Each row is a point. Any point is a mix of the corners, with weights that add up to 1. It lies inside the corners' shape when no weight is negative. Say inside or outside, and name the corners with a negative weight.
(in the rows, 128 means zero)

Corners:
(1): [155 131]
(2): [167 172]
(3): [ 80 101]
Points:
[141 155] -> outside (1)
[192 186] -> outside (3)
[78 87] -> outside (2)
[155 168] -> outside (1)

Corners:
(1): [127 122 119 134 150 159]
(2): [ 84 105 206 208  95 132]
(3): [ 99 120 176  69   7 122]
(4): [173  39 119 119 156 163]
(5): [176 166 149 127 117 101]
(6): [121 162 118 138  70  68]
(7): [ 99 149 139  91 149  37]
Points:
[128 140 147 127  86 105] -> inside
[115 161 141 150 126  79] -> outside (3, 4)
[139 130 154 136  89 128] -> outside (7)
[140 150 122 104  91  89] -> outside (2)

Corners:
(1): [112 118 129 141 154 115 150 103 139]
(2): [ 50 139 128 156 119 148 104 118 132]
(3): [ 80 160  66 163 154 103 110 109 145]
(4): [162  82 110 152 147 130 132  93 105]
(5): [163 105 108  94 164 124 124 137 136]
(6): [237 164 117 109 154  85 134 130 119]
(7): [173 131  97 117 139 132 169 116 104]
(8): [108  85 163   7  80  66 110 172 114]
(9): [111 136  99 139  96 115 131 108 166]
(10): [152 146 104  84 166 115  93  58 129]
Points:
[157 126 132  83 132  90 125 134 112] -> outside (5, 9)
[118 116 122  93 105 100 123 129 138] -> inside
[127 120 116 113 128 105 128 128 127] -> outside (10)
[125 144  86 148 151 121 120 108 135] -> outside (1, 8)
[122 107 125  92 100  98 128 150 129] -> outside (1, 10)
[140 104 136  85 136 109 112 114 136] -> outside (3, 7)
[139 120 120 109 131 117 128 109 127] -> outside (3)

Corners:
(1): [158 156 158 120  81  75  75 111 148 115  92 195 231 121]
(2): [ 95 135 106  11 144 123  39  98  81 218 114 158  71 122]
(3): [158 142  75 170 124  41  56  44  98 134 120 116 101 106]
(4): [179 110 141 156 165 158 106 138 148 157  84 139 142 133]
(5): [104 111 115 174 153 114 152  54  66 129 136  75 176 125]
(6): [ 86  86  93 101 147 148  89 138 147 113 149  98 105 162]
(7): [ 72  63 134 100 187 113 157 122 174 149  81  82 158  71]
(8): [150 150  78 161 122 114  70 150 105 166 112 204 158  84]
(9): [137  80 138 173  83 203 128  90 164 129 116  78 141 132]
(10): [ 87 135 116  99 204 202 124 121 169 112 114  68 101 133]
(11): [ 98 152 134 130  68 134  99 172 161 149 105 158 114 159]
(12): [137 115 150 161 149 194  76 127 123  56  68  77 113 168]
(13): [ 81  89 192  92 206 228 135 130 148  85 160  75  80 110]
(14): [126 129  98  88 175 118 148 111  65 136  94 141 138 113]
(15): [136  96  39 249 171 161 110  80 103 169 135 223 135 112]
Points:
[120 126 123 107 137 149  89 122 120 143 111 142 131 135] -> outside (3, 7)
[127 122 123 134 144 151  98 112 125 129 102 121 129 123] -> outside (6)
[113 108 119 128 150 126 112 122 140 143 102 127 144 104] -> inside
[137 115 118 154 128 128 102 117 127 125 108 145 157 123] -> outside (2, 10)
